Each row is a point. Two turns around zero, p and q, are shown by what they do to some points. Write where each new point lands after one turn and then the other. Backwards means that the second turn is done in reverse. Each puzzle has new turns, and all numbers are rounded.

Turn p:
[-0.15 -0.12 -0.18] -> [-0.10 -0.19 -0.15]
[-0.05  0.15  0.32] -> [-0.08  0.15  0.31]
[ 0.42 -0.05  0.43] -> [0.43 0.16 0.39]
[ 0.04  0.22 -0.18] -> [-0.06  0.20 -0.20]
[-0.25 -0.21 -0.39] -> [-0.17 -0.33 -0.34]
Turn q:
[-0.11 -0.40 -0.39] -> [-0.31 -0.03 -0.48]
[0.33 0.32 0.20] -> [ 0.42 -0.12  0.24]
[-0.14 -0.17 -0.06] -> [-0.21  0.02 -0.09]
[-0.25 -0.06 -0.36] -> [-0.16  0.27 -0.31]
[0.08 0.22 0.40] -> [ 0.15 -0.06  0.43]
[0.09 0.09 0.20] -> [ 0.10 -0.08  0.20]
Where do these land?
q, then p backwards: [0.29 0.60 0.01] -> [ 0.62 -0.13  0.22]
p, then q: [-0.29  0.08  0.00] -> [-0.23  0.19  0.06]
p, then q: [-0.03 -0.03  0.27] -> [-0.05 -0.10  0.25]
p, then q: [-0.11 -0.37 -0.18] -> [-0.25 -0.21 -0.27]
q, then p backwards: [ 0.14 -0.28 -0.10] -> [-0.16 -0.16 -0.24]

Turn p:
[-0.10  0.09  0.30  0.32] -> [-0.02 -0.45 -0.05  0.10]
[-0.15 -0.54 -0.38 -0.23] -> [-0.14  0.46 -0.37 -0.37]
[-0.11 -0.05 -0.36  0.32] -> [ 0.00  0.10 -0.42  0.25]
[-0.05  0.23  0.38 -0.26] -> [-0.16 -0.18  0.45 -0.08]
[ 0.08  0.16 -0.02 -0.20] -> [0.00 0.13 0.23 0.04]
[0.34 0.11 0.08 0.05] -> [ 0.32 -0.05  0.16  0.06]
Turn q:
[ 0.07  0.03 -0.15  0.35] -> [ 0.21 -0.12  0.06  0.30]
[ 0.40  0.10 -0.17  0.36] -> [ 0.34 -0.40  0.12  0.19]
[-0.31 -0.02  0.17 -0.09] -> [-0.18  0.31  0.04 -0.02]
[ 0.20  0.28 -0.36  0.21] -> [ 0.50 -0.16 -0.09  0.11]
[ 0.05 -0.38  0.07 -0.14] -> [-0.37 -0.15 -0.11  0.00]
[-0.28 -0.24  0.02 -0.32] -> [-0.35  0.22 -0.24 -0.10]
[-0.12  0.22  0.41 -0.37] -> [-0.15  0.28  0.21 -0.47]
Where do these land?
q, then p: [ 0.17 -0.03  0.39  0.06] -> [-0.18 -0.25  0.10 -0.28]
q, then p: [ 0.36 -0.05 -0.04 -0.23] -> [-0.06  0.25 -0.07 -0.34]
p, then q: [ 0.17  0.24 -0.19 -0.04] -> [ 0.18 -0.07  0.29  0.06]
q, then p backwards: [-0.05  0.17  0.05 -0.29] -> [ 0.04 -0.29 -0.02 -0.18]
q, then p: [-0.77 -0.06 -0.08  0.18] -> [-0.05 -0.21  0.04  0.77]
p, then q: [ 0.11 -0.27 -0.11  0.32] -> [ 0.17 -0.27 -0.31  0.03]
